Every row gives one point. Each copy is the shape, with its points in the same order, stretched, turned, moved and blurred by noise. Some copies are also mirrored. Which?
In the rows, 128 means zero.

Shape (8 x 3):
[[134 144 151]
 [106 140 172]
 [115 142  98]
 [133 103 115]
 [128 142  97]
 [169  74 134]
 [ 76 157  71]
 [ 76  64 103]]
Copy 1:
[[151  90 107]
 [167  91 135]
 [120 146 100]
 [ 92 126 111]
 [125 144  87]
 [ 64  93 118]
 [145 193 115]
 [ 91 174 166]]
Copy 1 is: only turned
Copy 2, 8 rows:
[[147 137 138]
 [180 133 127]
 [ 98 128 100]
 [113 167 110]
 [ 96 131 111]
 [121 204 141]
 [ 87  96  63]
 [123 178  54]]
Copy 2 is: only turned
Copy 3 (8 x 3):
[[110 141 147]
 [121 116 165]
 [135 130  79]
 [ 97 114  84]
 [128 139  80]
 [ 55 117  96]
 [175 116  51]
 [118  49  40]]
Copy 3 is: mirrored
Copy 4 (8 x 3):
[[ 96  99 138]
 [123  75 166]
 [129 122  93]
 [123 146 134]
 [113 130  92]
 [102 184 163]
 [163 102  62]
 [204 154 135]]
Copy 4 is: only turned

Shape (9 x 6):
[[ 77 134 126 120 109  69]
 [135 123  96 119 195  81]
 [157 169 129 127 106 138]
 [ 80 113 123 169 184 169]
 [139  96 110 127 151 132]
 [150 127 159 129 106 118]
 [159 158 129  97 101  87]
 [198 112 109 156 127  91]
 [148  83  58 147 146 130]]
Copy 1:
[[137 150  55 129 124 187]
 [159 111 182 106  75 198]
 [104 134 165 206 108 114]
 [179 115 108  52  86  62]
 [136 129 179 101 125 126]
 [135 162 143 178 152 132]
 [102 143 162 210 124 182]
 [122 188 223 175 116 152]
 [ 85 144 194  79  98 131]]
Copy 1 is: only turned
Copy 2, 9 rows:
[[125  66 137 140 104 147]
 [128  87  40  42  54 155]
 [192 107 169 126 113 112]
 [122 110  80  71 185  99]
 [143 141  83 100 106 164]
 [149 123 180 116 126 156]
 [174  94 155 130  61 136]
 [173 123 116  76  97 236]
 [180 154  40 121  99 201]]
Copy 2 is: only turned
Copy 3 (9 x 6):
[[133 100 136 131 184 101]
 [172 113  81  77 120  90]
 [140 148 154 133 119 160]
 [118 145  91  77 179 164]
 [128 135  83 123 111 121]
 [ 91 147 153 130 108 131]
 [150 115 149 143  96 115]
 [132 186 113 104 106  85]
 [161 161  43 135 140 100]]
Copy 3 is: mirrored
Copy 4:
[[137 151 120 106 132  83]
 [157  74 163  86 123 137]
 [119 123 141 162 148 103]
 [180  58  81 140 131 140]
 [140  78 117 118 130 155]
 [119 125 121 137 169 116]
 [113 144 167 127 145 107]
 [ 85  90 140 115 159 101]
 [112  64 109 113 106 139]]
Copy 4 is: only turned

Shape, 14 rows:
[[180 136 143 130  96 129 138 144 150]
 [130 160 128 145 113 130 124 154 148]
 [116 132 120  66 111 142 155 134 104]
 [118  66 140 147 163  93 140 141 113]
 [138 151  92 123 112 183 122 101 140]
 [128 146 130 128  90 144  94 151 134]
 [115 128  90  76 103 159 121 165 150]
 [154 165 136 102 127 162 116 146  90]
 [156 105 117 138 124  74 107 130  89]
 [140 112 126  98 165  60 125 126 119]
 [122 173 102 153 105 144 144 146 143]
 [149 127  65 118 146 168 143 155 114]
 [138  77 146 119 185  73 114 121 112]
 [140  96 167 138 175  46 103 156 147]]
Copy 1, 14 rows:
[[129 126 103 116 151 109 113  98  91]
 [124 117 112 127 168 132 116 131  99]
 [142  97 148 147 129  92 105 109 135]
 [112 108 117 111 131  91 171 108 155]
 [121 107  95 122 102 120  75 151 126]
 [101 114 119 122 164 115  93 124 119]
 [ 86 127 149 163 155  91  95 127 124]
 [175  99 130 102 153  91  72 126 124]
 [ 97 102 144  80 151  85 136 116 101]
 [133 121 176  94 145  91 152 113 110]
 [108 110 109 147 150 136 110 152  97]
 [120 110 118 147 142  56 116 155 110]
 [144 117 135  71 126  84 168 101 148]
 [132 147 150  70 178 115 179  94 129]]
Copy 1 is: only turned
Copy 2 (14 x 9):
[[170 137 111 127 155 131 106 160 136]
 [155 139 129 124 116 134 143 137 132]
 [141 143 185  73 155  95 141 112 116]
 [ 69 141  96 192 155 152 100  92 129]
 [174  89 163 117  98  98 132 123 132]
 [191 140 128 123 120 109 134 115 141]
 [195 115 176 119 149  78 177  94 125]
 [159 149 187  74 116 141 117 128 114]
 [118 149 108 149 163 155  92 114 183]
 [ 85 184 136 166 184 134 113 139 178]
 [152 108 142  98  93 130 163 131 122]
 [147  70 186 111 117 139 158  87 106]
 [ 70 180 109 205 173 148  79 116 160]
 [ 86 209  81 222 175 159  93 144 164]]
Copy 2 is: mirrored
Copy 3 (14 x 9):
[[122  96 112 115 151  98 147 133 141]
 [101 104 121 146 129 120 138  85 127]
 [136 127 189 133 134 122  87 124 175]
 [155 202  79 112 142 159 181 117 150]
 [ 78  86 163 105 125 141  70  86 145]
 [114 105 132 133 122 144 134 119 111]
 [107 108 162 152  87 141  97 130 176]
 [112 106 139 145 168 158  86 111 153]
 [122 179  62 132 152 126 128 135 104]
 [149 182  58 139 125 119  98 118 140]
 [ 75 104 146 145 125 112 127  69 133]
 [ 78 139 149 142 138 138  94 101 192]
 [165 202  40 116 133 166 138 115 154]
 [173 191   7 140 120 140 177 112 118]]
Copy 3 is: mirrored
Copy 4 (14 x 9):
[[127 125 102  67 166 122 112 127 108]
 [130 133 135 112 157  95 155 110 129]
 [169 142 157 129 117 196 102 172 124]
 [126 121 150 175  98  90  53 121 102]
 [152  92 102 132 132 187 179 129 150]
 [120 137 164  89 135 133 153  98 108]
 [165 126 183 152 173 199 128 125  97]
 [127 158 119 105 112 153 179 173  89]
 [ 42 115 133 113  95 120  85 130 112]
 [ 81 169 114 168 128 134  58 128 134]
 [145  97 133 113 155 109 178 131 148]
 [138  79 120 183 147 171 164 184  78]
 [ 91 164 110 185 102 112  47 117 115]
 [ 76 197 127 159 145  53  47  76 105]]
Copy 4 is: mirrored

Shape:
[[121  80 106 120  96  89 128 170 160 143 183]
 [144  89  81 152  89 126 139 152 177 121 112]
 [168 103 106 136 104 121  86 128 116 182 118]
 [182  63 123 139 125 116  93 139 147 124 131]
 [103 162 147 154 179 138  60  89 130 142 110]
 [ 97 103 163 127 155 189  95 106 119 177 106]
 [ 75 144 179 114 154 177  65  94  59  97  83]
 [161  88 127 190  92  85 143 167 125 171 122]
 [123 143 168 110 181 174 135  71 103 118 118]
 [130 136  75 132 124 179 133 158 119 113 166]
 [138  86  77 124  90  99 122 107 132 159 123]
 [109 148 168 142 144 197  82  63  81 111 157]
 [126 147  89  87 163 146 144 147  93 105 159]
 [169  80 101 137 114 116 102 178 146 165 124]
 [ 88 100 117 152 194 170 100  90  74 116 133]]
Copy 1 (15 x 11):
[[136 129  60 151  90 153 118 158 114 154 111]
 [124 172 108 144  88 133 126 154 120 175 125]
 [106 162  96  96  61 140 115 100 107 123 121]
 [102 173  80 121  64 100 125 121 103 121 138]
 [113  99 141 140  95 118 134  61 103  91 123]
 [126 101 109 141 107 118  98  54 104 155 133]
 [115 116 116 156 146 137 100  46 137 102 161]
 [ 64 159 113 116  50 141  89 157 103 138 119]
 [115 109 124 124 134  86  93  69 120 121 117]
 [131 125  96 119 159 158 138 131 115 171 117]
 [125 175  90 142  84 150 116 116 124 154  92]
 [126 112 118 138 165 123  99  59  83 113 126]
 [122 113  80 113 152 145 136 118 149 138 106]
 [103 156  83 105  53 132 128 130 112 142 135]
 [ 95 111  97 178 166 138 137  51 113 143 100]]
Copy 1 is: only turned
Copy 2 (15 x 11):
[[103  75 103  58 141 137 149 167 192 120 172]
 [ 99  80 117  58  84 117 107 135 116 184 157]
 [128  86 157 100 118  96  87 123 202 146  83]
 [135  93 112  82  75 131 102 127 190 153 131]
 [157  82 168 143 139 139 134  52  95 104  39]
 [136  86 181 129 149 183  96  64 164 145  61]
 [134  77 181 230  91 164  94  80  87  93  40]
 [145 115 150  69 138  67  67 124 174 136 154]
 [154 154 133 186 124 172 136  96 101 155  68]
 [107  74  95 170 107 130 185  95 150 165 166]
 [107  83 164  76 105 106 116 182 164 166 101]
 [189  79 132 231 131 173 153  78 127 156  36]
 [102 131 106 189 107 129 192 125 142 120 153]
 [104  87 124  59  99 106  89 103 204 145 149]
 [152  83 202 181  99 157 172  65 139 136  95]]
Copy 2 is: only turned
Copy 3, 15 rows:
[[169 157 160 191  92 132  95  53  78 129 162]
 [160 120 137 134  64  81 119  55  54 124 153]
 [146 134 169 100  71 125  70 100 136 129 123]
 [189 147 130 109  63 103  87 112  98 158 124]
 [111 149 160  91 132 171 127 152 154 160  69]
 [126 101 152  96 117 185 109 127 140 160  87]
 [121 167 113  41 171 217 128 149 183 172  90]
 [184 107 173 166  80 110 132  63 140 109 131]
 [134 118 125  97 162 178 106 190 141 130 104]
 [120 139 144 136  75 122 123  93 103 125 217]
 [168 121 178 140 111 138  71  68  89 109 128]
 [113 143 147  68 174 189 101 177 171 181 141]
 [129 167 134 140 108 166 109 125  95  99 186]
 [157 139 144 137  27 106  98  72 103 127 134]
 [189 136 185  93 149 218 123 135 116 144 145]]
Copy 3 is: only turned
Copy 4 (15 x 11):
[[139 137 130 106 149 142 175 176  96  97 110]
 [139 132 164 120 162  96 106 132  47 104 141]
 [124  84 145 137 156  76 141 182 132 128 152]
 [121 113 145 151 122 110 143 172  99  81 183]
 [ 70  62 120 188  92  63 125 138 127 120  92]
 [ 78 133 127 142  87  27 161 107 149 112 113]
 [ 32 131  61 165  85  65 101 126 148 147 118]
 [101  69 163  81 154 122 117 170  91  83 190]
 [ 99 125 104 162  53  94 134  50 179 115 141]
 [140 158 143 124 163 113  83 115 136  69  91]
 [158 108 102 118 156  83 148 154  88 131 137]
 [ 63 121  84 175 131  72 132  69 166  72 104]
 [151 151 115 126  95 151  99 127 176 111 109]
 [128 111 172 119 139  99 134 200 110 109 155]
 [ 98 117  73 136  76  57 101 108 141  48 120]]
Copy 4 is: mirrored
